Each row of a before or after table is a point. One or more steps were done to the points. Then noise was added and the rows were shuffled. The steps act on how far a point lies along the listed directions, d1 being the first. What was done? A step turns or swaps two directions, mirrors them in a line or flattens them onto one, adds a multiple of one to another, or multiplies one. Angles are multiples of 10 degrees, from the lower direction toward the higher: turns from -170 to 170, lines from 10 to 170 but not 90. Use the fewest steps. Two steps may share a direction if one is a turn and the other turns, adds or multiplies; they go together, in the order done. Otherwise the lowest direction goes first.
(in the rows, 128 means zero)

Directions:
(1): [148 170 164]
(2): [153  87 161]
(3): [ 79 124 160]
Before, 8 rows:
[[146  87  98]
 [ 94 130 141]
 [139 106  74]
 [132  44  66]
 [155 110  94]
 [ 99 101  82]
 [160 165 147]
 [ 91 154 129]]
After (8 x 3):
[[157  92 147]
 [100  97 124]
 [101 124 134]
 [111 216  77]
 [ 96 154  83]
 [132 172 105]
 [142 149 104]
 [125 154  82]]
Steps: swap d1 and d2; multiply d3 by 0.7

Directions:
(1): [ 98 151  96 132 199 159 129 102]
(2): [136 151 125  46 108 165 124 122]
(3): [123 140 139  96 168  74  87 168]
(4): [128 110 194 137 151 181 115 159]
(5): [115 131 126 114 141 121 208 174]
Before, 8 rows:
[[131  90 218 126  51 140 166 170]
 [135 115 159 139 128 154 182 169]
 [129 164 139 103 112 155  96  98]
 [144 128 144 116  72 116 136 160]
 [125 141  98 108 104 142 185  92]
 [ 96 129 102 167 147 207 109  54]
 [ 97 164  74  89 141 164 170 122]
 [151 116 134 103  79  50 112 164]]
After:
[[ 95 154  77 128 138 150 128  99]
 [132  83 225 148  55 134 139 160]
 [146 128 143 127  72 109 127 150]
 [132 159 139 103 113 157  96 100]
 [137 112 164 162 128 147 153 158]
 [154 115 137 101  81  53 110 161]
 [ 96 135  99 140 147 211 141  71]
 [125 134 104 138 103 132 161  77]]
Steps: flatten d2 and d5 onto the line at 140 degrees

Directions:
(1): [172 133 157 143 176  94 145  52 144 104 131 147]
(2): [171 213 132  80 139 142  88 143 134 138 143 134]
Before:
[[ 57   7 119 197 107  92 190 123 134 125 102 111]
 [203 231 154  93 174 118  91  86 130 126 126 155]
 [ 99  43 132 177 109 105 174 106 119 124 120 146]
 [ 80  17 139 169  95 101 161 103 108 113 118 125]
 [ 85  33 113 167  96  86 150 154 105 115 101 107]
 [114 114 142 139 138 130 129 120 148  91 131 126]
 [203 173 159 127 193  95 135  37 145  96 129 172]
 [174 159 137 131 170 104 134  59 148  97 119 143]
 [111  72 154 186 169  62 177  57 136 123 109 137]
 [131  99 115 143 131 125 155 113 110 131 145 127]
 [169 162 152 122 183 101 126  65 142 110 159 124]
 [197 176 135 131 155 110 109  63 135 102 142 137]
 [105  57 129 181 131  97 151 100 131 116 128 116]
 [162 111 130 144 174 116 128  85 145 120 133 131]]
After, 14 rows:
[[171 153 140 135 168 103 135  61 152  96 120 143]
 [114 122 141 135 145 140 129 117 148  94 134 125]
 [132 109 114 133 127 125 151 119 107 132 143 125]
 [113  70 133 162 112 114 162 112 119 123 127 151]
 [ 74  50 124 176 112  97 176 129 136 129 103 112]
 [192 201 154 112 171 113 103  74 127 117 120 154]
 [162 117 133 146 171 115 129  84 143 122 135 128]
 [ 98  46 136 148  95 107 145 104 112 117 123 123]
 [199 164 158 130 188  94 144  33 142 101 124 173]
 [197 162 134 139 152 109 114  60 131 103 142 134]
 [120  96 154 177 173  62 162  57 141 127 108 140]
 [ 93  61 112 153  98  90 140 159 108 118 105 109]
 [114  78 131 165 133  98 142  98 133 117 132 112]
 [165 151 156 126 181 101 129  66 148 108 159 128]]
Steps: multiply d2 by 0.7
